Each row of a before or after table is a point. One or more steps were done to the points. Then noise was added and the rows were shuffled. The steps act on columns, c1 being the first. What was done? A step turns or swaps two columns, mirrors them in a line or flattens them onto one, adds a multiple of one to another, or multiplies or shifts one. Angles are multiples of 10 degrees, from the lower column toward the higher: turns from -170 to 170, lines from 10 to 170 but not 90. Use the fewest steps. Two steps may share a column if one is a turn and the other turns, adds or multiplies; they go together, in the order done. Otherwise the lowest column goes first.

Before:
[[-0.09 -0.04]
 [ 0.50  0.33]
 [-0.12 -0.10]
 [-0.67 -0.33]
 [-0.06 -0.26]
 [ 0.05 -0.25]
 [ 0.63 -0.36]
 [-0.04  0.29]
 [-0.30  0.13]
 [ 0.16 -0.02]
 [ 0.12 -0.28]
 [-0.56 -0.41]
 [-0.45  0.01]]
After:
[[-0.14  0.09]
 [-0.24  0.14]
 [-0.33  0.20]
 [ 0.13 -0.09]
 [-0.26  0.19]
 [ 0.05 -0.04]
 [ 0.16 -0.07]
 [-0.38  0.18]
 [ 0.63 -0.39]
 [-0.04  0.00]
 [-0.04  0.03]
 [ 0.23 -0.12]
 [ 0.23 -0.15]]
Steps: flatten c1 and c2 onto the line at 150 degrees

Before (11 x 4):
[[-0.48  0.10 -0.06 -0.52]
 [-0.28  0.29  0.06 -0.31]
 [ 0.01 -0.07  0.32  0.10]
 [ 0.20 -0.42  0.16  0.18]
 [-0.03 -0.35  0.14 -0.02]
 [ 0.13 -0.15  0.41 -0.58]
 [-0.05 -0.05 -0.40  0.20]
 [ 0.28 -0.22  0.10 -0.28]
 [-0.43 -0.47  0.20  0.12]
 [-0.18  0.27  0.16 -0.59]
 [-0.13 -0.05 -0.17  0.14]]
After, 11 rows:
[[ 0.27 -0.42  0.16 -0.66]
 [ 0.17 -0.21  0.24 -0.41]
 [ 0.19 -0.56  0.01  0.08]
 [ 0.12 -0.54 -0.22  0.16]
 [ 0.03 -0.56  0.49  0.10]
 [ 0.44 -0.98  0.40 -0.02]
 [-0.31 -0.65  0.62 -0.47]
 [-0.12 -0.93  0.33  0.26]
 [-0.05 -0.23  0.37 -0.63]
 [ 0.06 -0.87  0.31 -0.03]
 [-0.38 -0.74  0.30 -0.17]]
Steps: mirror c1 and c4 in the line at 80 degrees; shift c2 by -0.50; shift c3 by 0.20

Before, 14 rows:
[[ 0.25 -0.17 -0.14 -0.06  0.39 -0.16 -0.11  0.09]
 [-0.64  0.11  0.24  0.20  0.08 -0.19  0.06  0.19]
 [ 0.02 -0.24 -0.03 -0.36  0.21  0.38 -0.14 -0.09]
 [-0.51  0.31  0.02  0.21  0.19  0.33  0.22  0.41]
 [-0.12 -0.60  0.53 -0.24 -0.26  0.06  0.39 -0.14]
 [-0.29  0.35  0.13 -0.22  0.39  0.36  0.01  0.41]
 [ 0.26 -0.09  0.25  0.32  0.22 -0.08 -0.37  0.17]
 [-0.04 -0.32  0.29  0.02  0.37  0.51  0.00 -0.33]
 [ 0.12 -0.48  0.01 -0.25  0.34  0.27  0.13 -0.28]
 [-0.13 -0.35 -0.15  0.06  0.02  0.03 -0.16  0.19]
 [-0.05  0.14 -0.32  0.53 -0.27 -0.16 -0.10  0.12]
 [-0.29 -0.17  0.73  0.19 -0.19 -0.02  0.34 -0.03]
 [-0.38 -0.29  0.47 -0.13 -0.36  0.22  0.20 -0.58]
 [ 0.00  0.13 -0.13 -0.06  0.22 -0.17  0.07  0.30]]
After (14 x 8):
[[-0.05  0.14 -0.32  0.53 -0.27 -0.15 -0.10 -0.08]
 [-0.01  0.13 -0.13 -0.07  0.22 -0.18  0.06  0.09]
 [-0.50  0.32  0.02  0.20  0.18  0.33  0.23  0.20]
 [-0.13 -0.35 -0.14  0.05  0.03  0.03 -0.16 -0.01]
 [-0.05 -0.33  0.29  0.02  0.38  0.50  0.00 -0.54]
 [-0.29  0.36  0.13 -0.22  0.39  0.37  0.01  0.21]
 [-0.11 -0.60  0.53 -0.23 -0.26  0.05  0.39 -0.34]
 [-0.37 -0.29  0.47 -0.13 -0.35  0.21  0.20 -0.77]
 [ 0.02 -0.24 -0.03 -0.35  0.20  0.38 -0.14 -0.29]
 [ 0.26 -0.10  0.25  0.33  0.21 -0.08 -0.38 -0.03]
 [ 0.25 -0.17 -0.14 -0.06  0.38 -0.15 -0.11 -0.12]
 [-0.30 -0.16  0.73  0.19 -0.19 -0.03  0.33 -0.23]
 [ 0.11 -0.49  0.01 -0.25  0.34  0.28  0.12 -0.49]
 [-0.64  0.11  0.24  0.20  0.08 -0.20  0.07 -0.02]]
Steps: shift c8 by -0.20

Before, 11 rows:
[[ 0.06 -0.12  0.68  0.32  0.04  0.16 -0.51  0.38  0.43  0.28  0.02  0.06]
 [ 0.18  0.07 -0.02 -0.27 -0.19  0.19  0.06  0.01  0.46  0.11  0.16  0.04]
 [ 0.03 -0.53 -0.25 -0.44 -0.21  0.19  0.21 -0.50 -0.11  0.34  0.08 -0.10]
 [ 0.12 -0.02 -0.10  0.18  0.24  0.41 -0.23 -0.02  0.40  0.45  0.09 -0.02]
 [ 0.28  0.06 -0.38 -0.01 -0.34  0.07  0.20 -0.31 -0.44  0.32  0.29 -0.16]
 [ 0.49 -0.36 -0.44  0.27 -0.02  0.36 -0.48  0.21 -0.15 -0.50 -0.11  0.06]
 [ 0.60 -0.29  0.13  0.17  0.21  0.06 -0.59  0.03  0.38 -0.25  0.34 -0.12]
 [-0.06 -0.14 -0.50 -0.01  0.06 -0.27  0.20 -0.21 -0.26  0.27  0.34  0.06]
 [ 0.12 -0.15  0.44 -0.04  0.18  0.22  0.13 -0.07  0.30 -0.06  0.06 -0.32]
 [-0.29  0.22 -0.50 -0.04 -0.14 -0.02 -0.23 -0.32 -0.19  0.25  0.40 -0.19]
 [-0.04 -0.09  0.32  0.38 -0.03 -0.02 -0.05 -0.43  0.49  0.07  0.32  0.05]]
After:
[[-0.07 -0.14 -0.51 -0.01  0.08 -0.30  0.20 -0.21 -0.27  0.28  0.35 -0.04]
 [ 0.01  0.22 -0.51 -0.04 -0.12 -0.03 -0.25 -0.32 -0.20  0.23  0.41 -0.36]
 [ 0.40 -0.27  0.16  0.16  0.20  0.05 -0.58  0.01  0.38 -0.24  0.28  0.45]
 [-0.02 -0.11  0.70  0.30  0.05  0.18 -0.51  0.37  0.42  0.29 -0.06  0.06]
 [ 0.05  0.07  0.00 -0.26 -0.19  0.17  0.05  0.01  0.45  0.12  0.25  0.20]
 [ 0.21 -0.37 -0.44  0.26 -0.03  0.37 -0.50  0.21 -0.14 -0.50 -0.22  0.44]
 [ 0.08 -0.52 -0.23 -0.47 -0.21  0.17  0.21 -0.50 -0.11  0.35  0.20 -0.01]
 [-0.05 -0.08  0.33  0.39 -0.02  0.00 -0.04 -0.44  0.51  0.07  0.17  0.00]
 [ 0.28  0.07 -0.37  0.02 -0.34  0.07  0.21 -0.30 -0.46  0.33  0.29  0.16]
 [ 0.09  0.00 -0.09  0.18  0.23  0.40 -0.23 -0.01  0.40  0.45  0.06  0.09]
 [ 0.34 -0.15  0.43 -0.01  0.19  0.21  0.12 -0.06  0.29 -0.08  0.07 -0.03]]
Steps: turn c1 and c12 by 60 degrees; add -0.3 times c4 to c11

Before, 12 rows:
[[ 0.53  0.32 -0.35  0.00 -0.12 -0.03 -0.39  0.06 -0.12  0.39  0.10  0.39
  -0.14 -0.25  0.16  0.16  0.08  0.41]
 [-0.19 -0.22 -0.32  0.45  0.08  0.03 -0.48 -0.38 -0.18 -0.20 -0.27  0.20
   0.49  0.31 -0.23  0.05 -0.03  0.46]
 [-0.17  0.00 -0.30 -0.01 -0.39  0.12  0.13  0.25  0.41 -0.33 -0.21  0.08
  -0.08  0.16  0.02  0.41  0.17 -0.41]
 [ 0.05  0.25 -0.58  0.08 -0.28  0.54  0.03  0.14 -0.08  0.35  0.18  0.07
   0.38 -0.28  0.05  0.51 -0.34  0.19]
 [-0.16 -0.44 -0.04  0.13 -0.33 -0.07  0.14  0.44 -0.07  0.33 -0.13  0.09
  -0.29 -0.18  0.26 -0.31  0.27 -0.33]
 [-0.15  0.17  0.26 -0.41  0.10  0.01 -0.25 -0.10 -0.38 -0.43 -0.02 -0.37
   0.54 -0.45 -0.32 -0.02  0.17  0.17]
 [-0.12 -0.41  0.15 -0.05  0.29 -0.34 -0.48 -0.11  0.39 -0.15  0.38  0.23
   0.24  0.11  0.45 -0.01 -0.37 -0.15]
 [-0.15 -0.16 -0.16 -0.31 -0.39 -0.02  0.05 -0.47  0.01 -0.10  0.05  0.27
   0.52 -0.07  0.30  0.15 -0.33  0.21]
 [ 0.17  0.13  0.10 -0.19 -0.40 -0.05 -0.34 -0.22  0.50 -0.11  0.17 -0.38
   0.15  0.02  0.04 -0.24  0.26 -0.15]
 [ 0.65  0.24 -0.23 -0.11 -0.24  0.59 -0.13 -0.14  0.07  0.32  0.39 -0.21
   0.10  0.36 -0.09  0.33 -0.04 -0.22]
 [ 0.57 -0.22 -0.32  0.26 -0.45 -0.19  0.14  0.17 -0.41 -0.47  0.53  0.03
  -0.13  0.10 -0.33  0.14 -0.60  0.14]
 [ 0.36  0.08 -0.57 -0.37  0.22  0.12  0.30  0.36 -0.05 -0.11  0.44 -0.07
   0.18  0.38  0.12 -0.05 -0.25  0.23]]
After, 12 rows:
[[ 0.06  0.23 -0.58  0.06 -0.27  0.55 -0.04  0.12 -0.09  0.36  0.16  0.07
   0.41 -0.08  0.12  0.52 -0.36  0.14]
 [ 0.56 -0.20 -0.34  0.24 -0.45 -0.21  0.13  0.19 -0.42 -0.47  0.55  0.00
  -0.12 -0.06 -0.09  0.17 -0.59 -0.06]
 [ 0.52  0.30 -0.36  0.01 -0.13 -0.01 -0.34  0.06 -0.12  0.41  0.11  0.39
  -0.14  0.25  0.28  0.17  0.06  0.33]
 [-0.12  0.15  0.24 -0.41  0.08  0.00 -0.30 -0.09 -0.36 -0.44 -0.02 -0.37
   0.55  0.08 -0.05 -0.01  0.18 -0.05]
 [ 0.17  0.14  0.10 -0.18 -0.40 -0.04 -0.23 -0.22  0.49 -0.10  0.16 -0.37
   0.15  0.26 -0.05 -0.23  0.28 -0.06]
 [-0.16 -0.43 -0.07  0.15 -0.33 -0.04  0.02  0.46 -0.05  0.31 -0.12  0.11
  -0.29 -0.16 -0.03 -0.30  0.27 -0.06]
 [-0.15 -0.15 -0.13 -0.33 -0.41 -0.03  0.01 -0.47  0.02 -0.11  0.05  0.26
   0.52 -0.04  0.23  0.16 -0.32  0.27]
 [ 0.36  0.06 -0.57 -0.37  0.22  0.12  0.32  0.36 -0.08 -0.10  0.43 -0.06
   0.19 -0.12  0.17 -0.06 -0.25  0.20]
 [-0.20 -0.22 -0.32  0.43  0.10  0.06 -0.23 -0.40 -0.18 -0.20 -0.26  0.19
   0.48  0.41  0.13  0.04 -0.04  0.15]
 [-0.16  0.00 -0.31 -0.02 -0.37  0.13  0.14  0.27  0.42 -0.33 -0.20  0.11
  -0.07 -0.05 -0.20  0.40  0.17 -0.23]
 [ 0.65  0.24 -0.23 -0.10 -0.22  0.60  0.01 -0.14  0.10  0.32  0.41 -0.24
   0.09  0.18 -0.14  0.33 -0.03 -0.20]
 [-0.13 -0.42  0.16 -0.06  0.31 -0.32 -0.27 -0.12  0.38 -0.13  0.38  0.23
   0.23  0.41  0.10 -0.01 -0.37  0.13]]
Steps: multiply c14 by 0.4; turn c7 and c14 by -50 degrees; flatten c15 and c18 onto the line at 50 degrees

Before, 9 rows:
[[-0.09  0.15  0.25 -0.12  0.37  0.15 -0.03 -0.45  0.21  0.19 -0.24 -0.09
  -0.17 -0.23  0.29 -0.32  0.45 -0.62  0.17  0.00 -0.01 -0.02  0.26  0.59]
 [ 0.09  0.16 -0.11 -0.59 -0.25 -0.42 -0.13 -0.06 -0.06 -0.14 -0.24  0.04
  -0.13 -0.36 -0.13 -0.39 -0.01 -0.20  0.28  0.46  0.23  0.27  0.22  0.28]
 [-0.09  0.00  0.19 -0.08  0.20 -0.11  0.29 -0.17  0.34 -0.28  0.47 -0.11
  -0.22  0.22 -0.48 -0.09  0.53 -0.35 -0.09 -0.06 -0.48 -0.53  0.06  0.28]
 [ 0.73 -0.12  0.59 -0.19 -0.14  0.08 -0.29 -0.10 -0.40 -0.12 -0.03  0.20
   0.08 -0.35  0.19 -0.10 -0.09  0.02 -0.41  0.05  0.21  0.28  0.16  0.52]
 [ 0.29 -0.15 -0.01 -0.11 -0.19 -0.18  0.16  0.28 -0.01  0.35  0.40  0.16
  -0.05  0.42  0.09  0.37 -0.25 -0.27 -0.36  0.81 -0.18 -0.34  0.26 -0.26]
 [ 0.09 -0.19  0.54  0.25 -0.34 -0.07 -0.05 -0.45  0.06  0.43  0.15  0.49
   0.11  0.19 -0.15  0.28  0.24 -0.34 -0.38 -0.06 -0.44  0.27  0.25  0.32]
 [-0.13 -0.07 -0.08 -0.17 -0.08  0.02  0.01  0.07  0.11 -0.09  0.14 -0.27
  -0.24  0.35  0.11  0.21  0.32 -0.24  0.35 -0.08  0.11  0.12  0.15 -0.04]
 [ 0.27 -0.09  0.10 -0.29  0.41  0.18  0.34 -0.52 -0.07  0.09  0.32 -0.34
  -0.21  0.46 -0.16  0.28 -0.26  0.10 -0.01  0.51  0.30 -0.22  0.11 -0.09]
 [ 0.63 -0.33  0.38 -0.24  0.22 -0.26 -0.16 -0.01  0.29 -0.10 -0.23 -0.35
  -0.26 -0.06  0.12  0.14  0.44 -0.10 -0.16 -0.07 -0.10  0.00  0.43 -0.18]]
After:
[[-0.09 -0.44  0.23 -0.07  0.21 -0.12  0.28 -0.20  0.37 -0.29  0.45 -0.09
  -0.19  0.22 -0.15 -0.11  0.53 -0.35 -0.07 -0.06 -0.49 -0.51  0.05  0.28]
 [-0.16  0.08 -0.10 -0.17 -0.10  0.06  0.01  0.07  0.11 -0.09  0.16 -0.25
  -0.25  0.33  0.09  0.20  0.36 -0.22  0.38 -0.11  0.10  0.13  0.14 -0.03]
 [ 0.63 -0.03  0.41 -0.25  0.22 -0.26 -0.13  0.02  0.29 -0.09 -0.25 -0.35
  -0.27 -0.06  0.36  0.14  0.47 -0.14 -0.16 -0.08 -0.12  0.01  0.42 -0.16]
 [-0.11  0.34  0.27 -0.13  0.37  0.17 -0.02 -0.41  0.23  0.19 -0.25 -0.09
  -0.17 -0.23 -0.03 -0.32  0.45 -0.59  0.16 -0.01 -0.02 -0.02  0.27  0.58]
 [ 0.09 -0.08 -0.13 -0.58 -0.22 -0.40 -0.11 -0.06 -0.08 -0.14 -0.26  0.03
  -0.09 -0.33 -0.20 -0.40 -0.05 -0.19  0.30  0.46  0.23  0.26  0.23  0.27]
 [ 0.25 -0.15  0.09 -0.26  0.40  0.18  0.34 -0.51 -0.06  0.09  0.34 -0.37
  -0.21  0.47  0.03  0.27 -0.27  0.09 -0.04  0.51  0.33 -0.21  0.11 -0.10]
 [ 0.29  0.01 -0.01 -0.09 -0.19 -0.22  0.14  0.31 -0.01  0.37  0.39  0.17
  -0.06  0.46  0.16  0.37 -0.24 -0.25 -0.35  0.80 -0.19 -0.32  0.24 -0.26]
 [ 0.09 -0.22  0.55  0.22 -0.30 -0.06 -0.08 -0.44  0.03  0.41  0.15  0.51
   0.11  0.19  0.15  0.24  0.22 -0.35 -0.40 -0.06 -0.47  0.28  0.23  0.31]
 [ 0.77  0.10  0.59 -0.21 -0.16  0.07 -0.32 -0.08 -0.40 -0.13 -0.03  0.18
   0.06 -0.36  0.15 -0.10 -0.10 -0.01 -0.44  0.08  0.19  0.28  0.20  0.49]]
Steps: turn c2 and c15 by -70 degrees
